Each row of a before or after table is a point. One or more steps were done to the points. Then noise was added and the rows were shuffled. The steps act on columns, c1 being the first. Write out the steps. A step turns or swaps two columns, mirrors them in a line or flattens them onto one, adds a multiple of one to another, or multiplies or shifts one. Angles are multiples of 10 degrees, from the lower column toward the higher: turns from -170 to 170, lines from 10 to 170 but not 90. Use the fewest steps. Two steps may share a column if one is a turn and the other turns, adds or multiplies; they go together, in the order done. Otherwise the lowest column goes first.
In the rows, zero is written as 128.

Before (11 x 2)
[[ 95 145]
 [163 142]
 [100 106]
 [138 133]
 [150 128]
 [ 81 111]
 [176 122]
 [184 166]
 [ 71 107]
 [ 64 133]
 [149 167]]
After (11 x 2)
[[ 21 107]
 [111 145]
 [128 122]
 [ 35 112]
 [133 164]
 [ 47 147]
 [ 52 105]
 [104 127]
 [ 90 134]
 [ 19 137]
 [104 164]]
Steps: shift c1 by -50

Before (12 x 6)
[[163 169  95  98 150 108]
 [115 103 107 135 120 120]
 [ 99  96 131 163  80 129]
 [133 127  89 103 110  95]
 [109 101  98 134 109 113]
 [130 127 106 157  92 106]
 [114 165 141 139 163 137]
 [ 97 112 136 137  90  97]
 [117 132 160 143 137 129]
 [125 112 107 124  92 134]
 [134 104  99 145 125 101]
 [184 161 129  92 170 112]]
After (12 x 6)
[[135 133 161 148 150 138]
 [102 129  88  98  85 152]
 [ 89 171 135  89 181 120]
 [ 77 161 164  84 236 102]
 [135 110  90 122  38 125]
 [105 106  75 146 123 145]
 [145 165 178 142 215 130]
 [151  98  97 174  10 146]
 [131 109 121 140  33 172]
 [133 104  84 138 109 141]
 [111 126 105 165  38 142]
 [131 102  73 136  79 152]]
Steps: turn c1 and c6 by -140 degrees; add 1 times c2 to c3; multiply c4 by 1.3; multiply c5 by 2.5

Before (13 x 11)
[[141 139 129 146 160 129 116 136 162 110 125]
 [133 153 140 128 160 108 126 124 156 123 110]
 [146 148 104 129 130 125 108 131 141  97  79]
 [137  96  88 159 140  97 124 131 152 147 160]
 [105 119 108 113 110 137 152 107 113 126 143]
 [126 131 127 123 117 139 139 123 160 132 130]
 [120 112 139 127 136 139 156 115 137 115 124]
 [ 97 111 127 120 116 132 121 116 135 121 145]
 [111 122 112 149 107 123 145 129 118 131 161]
 [156 134 116 123 106 133 102 114 108 116 108]
 [107 129 116 129 137 154 144 113 124 140 133]
 [116  99 109 145 127 116 135 150 128 155 145]
 [127 136 128  98 140 138 136 135 142 109 137]]
After (13 x 11)
[[105 114 108  94 109 138 152 107 111 126 143]
 [125 129 125 110 117 140 139 124 162 132 131]
 [126 126 129  35 137 138 136 134 143 109 137]
 [111 130 111 194 108 123 146 128 119 130 161]
 [141 145 129 167 161 128 116 137 162 109 124]
 [136 107  89 247 138  98 124 131 153 147 160]
 [117 105 108 205 124 117 135 151 127 155 147]
 [144 146 103 110 128 125 109 129 143  96  79]
 [ 98 111 127 122 116 134 120 116 134 121 144]
 [107 131 116 129 139 154 143 111 123 140 135]
 [132 151 141 101 160 108 127 122 157 122 109]
 [157 131 116 109 106 131 103 115 108 117 108]
 [121 112 140 142 136 138 157 116 134 114 124]]
Steps: turn c2 and c4 by -20 degrees; multiply c4 by 3

Before (10 x 18)
[[186  94 107  50  98 167 150 149 127  63 165  86 157 116 152 125  74 108]
 [ 81 150 133 133 138 102  94 139 150 155 161 135  85 143 128  96  92 110]
 [ 96 103 176 114 155 188  88 112  98 134  92 124 126 128 110 120 145 152]
 [127 177 118 134 133 128 113 128 158 137 117 176  91 197 136 100  85 136]
 [ 88 196  96 118 155 112 110 148  91 155 143 164 125 176 115  78 127 139]
 [130 162 195 141 140 152  88 101  91 153 136 146 144 158 110 119 136 116]
 [137 114 165 152 148 180  20 126  98  96 113 117 152 141 122 132 143 135]
 [148 107 102  41  94 185 142 179 158  96 195 133 130  86 199 176  97 112]
 [163  67 125  87  97 146 145 185 153  95 146 117 163 119 157 160 132 109]
 [106 150 161 142 154 134  97 105  72 102 122 118 122 123  98 169 149 168]]
After (10 x 18)
[[ 97 104 177 116 156  90  87 112  98 134  89 116 129 176 128 119 144 150]
 [159  66 124  88  99 123 146 184 152  92 144 100 163 147 131 160 133 107]
 [128 163 194 139 139  88  90 102  93 151 137 172 145 127 128 122 137 116]
 [137 114 163 151 149  84  21 129  96  97 110 100 154 161 127 133 143 137]
 [187  93 106  53  99 111 149 149 130  64 165  22 159 167 129 126  74 110]
 [ 82 148 133 133 135 134  92 140 151 155 162 144  87 102 128  98  92 111]
 [124 176 118 134 135  77 114 130 157 135 116 246  90  81 127  98  82 137]
 [149 108 102  41  94 123 143 178 161  97 196 141 128 198 128 176  97 113]
 [106 153 158 141 154 127  95 104  74 100 121 104 123 136 129 169 148 167]
 [ 86 193  97 118 156 101 112 148  91 154 144 216 125  88 129  79 125 139]]
Steps: turn c6 and c14 by 130 degrees; multiply c12 by 2.5; multiply c15 by 0
